Every row gives one point. The points of each table are mixes of a few directions, plus a little noise. Count the directions of each table, and those that both share. Where both have some left over, give the other angles between the two spaces (their principal angles), to ten degrees, smallest first.
In the rows, zero is written as 128.

First, 6 rows:
[[122 161]
 [118 177]
 [133 104]
 [124 143]
 [130 117]
 [139  67]]
Second, 7 rows:
[[122 154]
 [132 112]
 [118 175]
 [136  84]
 [125 145]
 [123 155]
 [139  71]]
Directions: first 1, second 1, shared 1

First (5 x 4):
[[124 126 114 116]
 [137 134 158 155]
 [125 126 119 121]
 [144 138 179 173]
 [110 117  69  76]]
Second, 5 rows:
[[ 79 137 121  69]
 [138 137 177 163]
 [150 116  89 130]
 [146 129 146 159]
 [130 122 110 119]]
Directions: first 1, second 2, shared 1

First, 7 rows:
[[135 100 122 100 129 133]
 [115 105 155 142 150 147]
 [149  78 141 133 152 125]
 [ 80 195 138 149 112 147]
 [122  94 121  75 125 149]
 [150 141 122 158 129 103]
 [145 184  97 142  99  93]]
Second, 8 rows:
[[122 142 124 129 121 128]
 [136 110 132 128 136 128]
 [105 183 117 129 104 129]
 [142  95 134 129 143 127]
 [ 81 244 106 129  78 132]
 [146  85 137 127 147 127]
 [145  84 136 127 148 128]
 [146  82 138 127 147 127]]
Directions: first 3, second 1, shared 1

First:
[[138 146  92 140 145 116 109 121]
 [ 87 135 169  84 156 147 144 133]
 [125 117 147 179 134 104 172 151]
 [142 130 147  85 141 162  96 129]
 [144  90 154 157  80 127 155 140]
 [123 132 148 133 157 128 142 144]
 [115 126  92  65  59 147  82  77]
 [181 108 102 176  90 117 115 129]
 [106 149 109 133 154 109 135 125]
 [122 147 121 130 165 121 127 133]]
Second, 8 rows:
[[144 130 132 133 141 132 122 137]
 [ 95 114 150 101  92 136 146 116]
 [188  98 195 149 149 160 134 176]
 [ 86 156  72 108 119 104 117  89]
 [132 134 119 128 136 126 121 126]
 [125 104 152 147 100 125 160 139]
 [110 170  49 140 144  91 108  95]
 [149 120 156 117 141 151 119 143]]
Directions: first 4, second 3, shared 3

First:
[[121 132 143 129 126 123 137 138 119 133 132]
 [104 140 173 129 123 112 154 158 102 143 139]
 [158 113  72 127 135 148  96  92 161 110 115]
 [178 103  35 126 139 161  74  67 182  97 106]
 [158 113  71 127 135 149  94  91 162 109 114]
 [103 140 176 129 123 111 156 159 100 144 139]
 [109 137 164 129 124 115 149 152 107 140 137]
 [ 94 145 192 129 120 105 165 169  91 149 143]
 [129 128 126 128 129 128 127 127 129 128 127]]
Second, 10 rows:
[[136 146 140 137 160 122 120 144 180 152 163]
 [148 111 128 138 140 161 100 145 102 125 138]
 [124 123 133 127 106 114 128 143 129 111 107]
 [105 114  93  95 129 135 146  78  99 155 125]
 [165  87 139 102 116 134 168  83 104  93 148]
 [ 96 102 174 162 149 150 108 150 157 117 104]
 [126 151 110 136 169 151 109 123 130 171 159]
 [105 182 122 145  93 105 163  96  85 100  80]
 [104  83 110 111 121 140  87 168 129 149 105]
 [169 183 130 125  99  68 152 149 164 109 149]]
Directions: first 1, second 6, shared 0; angles 70

First (8 x 12):
[[131 145 104 131 139 133 131 109 134 128 122 124]
 [136 125 165 118 150 111 120 166 149  50 163  54]
 [119  94 164 124  97 119 122 161 104 151 131 158]
 [143 145 105 132 155 126 134 115 145 106 121  91]
 [111  95  99 135 122 146  80 145  86 129 194 132]
 [102 131 182 112  96 129 133 146 139 132 134 163]
 [150 132  99 138 144 122 141 108 127 142  97 120]
 [131 160 104 133 120 134 164  79 144 184  63 180]]
Second, 9 rows:
[[113 112 166 145 138 117  89 120 116 112 105 114]
 [ 93 143 113 135  99 138 163 115 154 160  83 131]
 [177 133  99 103 143 130 140 147 119 120 192 141]
 [125 115 156 136 139 119  95 126 114 111 121 118]
 [148 111 155 127 154 119  86 134 104  98 154 121]
 [162 151  66  99 117 143 187 142 146 152 176 151]
 [115 161  65 113  89 148 211 126 168 178 117 147]
 [101 114 168 149 132 120  94 115 120 116  90 114]
 [119 111 168 143 141 116  86 123 111 108 112 115]]
Directions: first 4, second 2, shared 0; angles 40, 70

First, 11 rows:
[[107 122  92 174  68 139 170 140 113 107 107 121 133 196]
 [ 83 117 115  76 208 103 138 167 113 127 102 114 134 144]
 [105 160 140 159 132 175 129  82 136 131 140 115 113 108]
 [159 114 127  96 129  95 130 146 140 131 147 137 115 126]
 [127 134 123 144 119 132 142 121 138 126 149 127 101 130]
 [173 114 149 118 169 105  56 149 133 146 133 154 137  57]
 [189 123 159  95 128 107  92 117 150 145 162 148 123  75]
 [106 128 106 195  81 155 132 136 106 112  92 128 152 162]
 [125 113 111 142 132 114 123 159 118 123 110 133 134 140]
 [124 141 155  54  99 137 167  73 127 132 119 106 170 155]
 [111 144 127 150 148 148 132 115 138 130 145 124  99 116]]
Second, 11 rows:
[[134 144 123 140 113 134 132 117 140 136 137 127 116 137]
 [105  70 149  86 184 107 114 169  83  98  96 132 174  95]
 [148 179 110 165  79 146 141  92 167 154 155 124  87 156]
 [157 202 102 182  57 154 147  75 185 166 169 123  69 169]
 [136 147 121 142 109 134 133 114 142 138 139 126 112 139]
 [131 137 125 135 120 131 130 122 135 132 133 128 121 133]
 [139 157 118 149 101 138 136 107 150 143 144 126 105 144]
 [116  97 139 105 158 117 120 150 104 112 111 130 153 111]
 [122 112 134 116 143 122 124 140 116 120 119 129 141 119]
 [101  60 153  79 194 104 111 177  76  93  91 133 182  90]
 [118 104 136 111 150 120 122 145 110 116 115 130 147 115]]
Directions: first 5, second 1, shared 0; angles 30

First (9 x 20):
[[113 137 135 124 147 108 126 146 150 129 141 124 131 110  99 150 116 141
  149 115]
 [133 128 119 115 151 108 126 140 127 126  96 116 108 155  86  93 125 168
  149 112]
 [108 118 130 151  55 203 119  91 100 134 162 127 167 125 235 180 177  45
   67 156]
 [157 146 130 127 171 109 140 138 154 114 125 146 124 104 101 110  92 137
  136 141]
 [112 118 132 119 129  96 127 141 126 140 123 122 112 134  95 127 123 161
  157 102]
 [116 112 137 127 109 109 130 127 115 141 133 132 117 130 128 132 128 138
  139 114]
 [187 123 129 137 139 116 155 111 116 121 112 172 105 119 141  68  87 127
  114 161]
 [ 88 156 111 128 124 207  94 126 145 109 142  79 184 142 161 191 194  76
   92 136]
 [136 113 132 124 128  95 137 131 117 137 114 137 102 135 105 101 110 159
  148 114]]
Second, 11 rows:
[[130 121 129 132 103 125 137 106 109 141 128 136 116 140 150 137 139 129
  121 120]
 [170 158 110 130 165 145 135 120 137  99 113 132 138 134 122 122 120 100
  101 150]
 [ 98  99 145 136  60 150 141  79 110 180 133 153  97 136 216 111 167 172
  123 129]
 [136 149 119 117 198 108 105 194 161  83 129  97 162 106  36 134  87 101
  149 130]
 [162 162 113 128 183 163 127 132 163  95 113 131 146 118 125  98 119 114
  106 168]
 [131 141 123 120 173 111 113 174 148  98 130 106 151 114  64 134 100 110
  144 126]
 [160 133 119 138  96 143 154  68  96 139 116 154 108 158 185 135 151 117
   90 132]
 [104 101 138 125  92  76 125 141  91 143 143 114 120 139  94 173 122 123
  154  79]
 [104 116 136 123 128 112 116 154 133 132 137 116 133 117 103 133 120 137
  151 115]
 [ 87 119 144 125 138 167 111 147 178 145 134 129 133  92 158  74 137 179
  147 160]
 [125 108 132 134  73 108 144  92  82 154 132 139 105 154 157 158 146 127
  121  99]]
Directions: first 4, second 3, shared 1; angles 30, 90
